Rows are points. Any point is a mix of the corners, with weights that add up to 1. It lies inside the corners' shape when no weight is negative. Is each point inside? If not, which corners have a negative weight?
(in the rows, 128 means zero)

Corners:
(1): [ 96 169]
(2): [128 108]
(3): [210  89]
Points:
[120 142] -> inside
[136 126] -> inside
[185 101] -> inside
[133 153] -> outside (2)
[203  92] -> inside
[197  97] -> inside

Corners:
(1): [121 140 139 125 160 118 163 105 141]
(2): [140 111 134 118  88 127   7 173 104]
(3): [125 148  81 160 123 133 109 125 142]
(4): [137 143 121 166 110 125 126 163  87]
(5): [125  91 123 136 125 163 142  96 126]
(6): [142 152 142  29 100 128 176 101 135]
(7): [126 133  92 107 141  75 162 141 136]
(8): [117 134 125 166 111 105 160 185 149]
(9): [177 117 122 171 125 142 173 100 145]
(10): [164 135 113 161 134 157 146 201 130]
Points:
[136 132 116 110 117 125 128 128 137] -> outside (4)
[137 133 122 137 128 130 125 147 131] -> inside
[142 126 134 126 118 128 123 148 119] -> outside (3)
[136 144 116 140 123 117 129 145 123] -> outside (5)
[140 121 122 122 123 141 150 122 137] -> outside (4)
[138 135 121 131 114 121 131 145 114] -> inside

Corners:
(1): [119  89 189 100 143  63 136  67 134  87 167 169  71 140 147  88 121 135
 145 118]
(2): [145 100 159  84 173  87 156 145 139  72 109 131 181  97  83 129 114  86
 206 128]
(3): [ 93  93  97 170 165 139  56 157 173 117  78 110 135  94 141 169 132  99
 107 110]
(4): [208 145 249  82 182  74 183 132 150 112 180 148 121  57  39 112 136 120
 135 133]
(5): [ 91  62  83 177 120 170  58 177  66 131 139 101 132 118 122 130  73 149
 109 129]
(6): [182  89 169 128 161 136 158 152  95  43 128 159  50 174 169  71  94 145
  97 148]
(7): [ 79 130 120 190 110 124 112 118  71  92  79 124 117 142 138 130  57 123
  68 162]
(8): [149 131 115 143 189  22 119 157 140 129 114 130 145 105  81 136 128 118
 157  88]
(9): [126 120 133 133 105 117 187 145 132 104 174 186 115 127 160  61 124 119
 113 166]
(10): [124  95 153 137 165  70 149 143 158 129 140  64 191 141  97 150 161 124
 122  89]
(11): [146 101 135 154  96 150  63 165 116 117 158 165 103 192 147 146  60 103
  84 217]
(12): [ 91 117 177 107 120 129 150 162 139  57 165 200  66 195 109  60  73 121
  80 141]
(13): [187 141 148 149 175 116 152 108 192 133 112 130 169 116  58 134 141 144
 196  81]
(14): [158 132 217  82 150  72 155 162 166 119  94 167 156  98  77 139 166 180
 167 117]
(15): [ 87  60  56 139 143 155 110 143  96 155  89 111  82 170 111 134  95 107
  85 183]
(16): [118 110 146 140 193 121  90 171 126 194  75  91 191 130 139 128 103  83
 147  95]
(17): [156 138 154  61 128 106 184 140 140  82 159 151  96 142 161 122  66 144
 111  81]
(18): [170 127 204  92 186 125 181 134  94  76 171 244 152 106  77 142 154 137
 119 130]
(19): [165 187 173  55 176 125 129 136 123  83 180 151 145 123  73 100 172 144
 152 144]
(20): [163  86 115 109  64 146  84 126  87  90 113 185 109 172 115  64  92  94
  34 149]
(21): [113 113 125 183  95 135 112 172 100 143  90 115  91 149 130 169 126  82
 150 107]
Points:
[123 101 132 134 156 125 124 121  96  82 124 145 104 137  90 111 119 111
 103 125] -> outside (9, 11, 14, 16, 17)
[123 117 138 219 170 155  88 148  88 100 162 162  64 151 143  86  92 107
 100 164] -> outside (2, 10, 14, 15, 17, 20)
[175 118 179  80 179 114 134 144 134 100 142 188 128 114  85 124 123 134
 144 117] -> outside (7, 9, 10, 21)
[ 92 156  90 148  64 136  72 136 156 163 104 153  51 153 177  94  55 108
  61 141] -> outside (2, 5, 6, 10, 18)
[129 114 138 132 142 109 128 138 130 120 116 129 117 135 116 111 113 127
 112 114] -> outside (2, 11, 18)
[146 110 150 104 160 102 133 145 144 114 139 140 133 129 118 101 112 128
 131 121] -> outside (7, 18, 21)
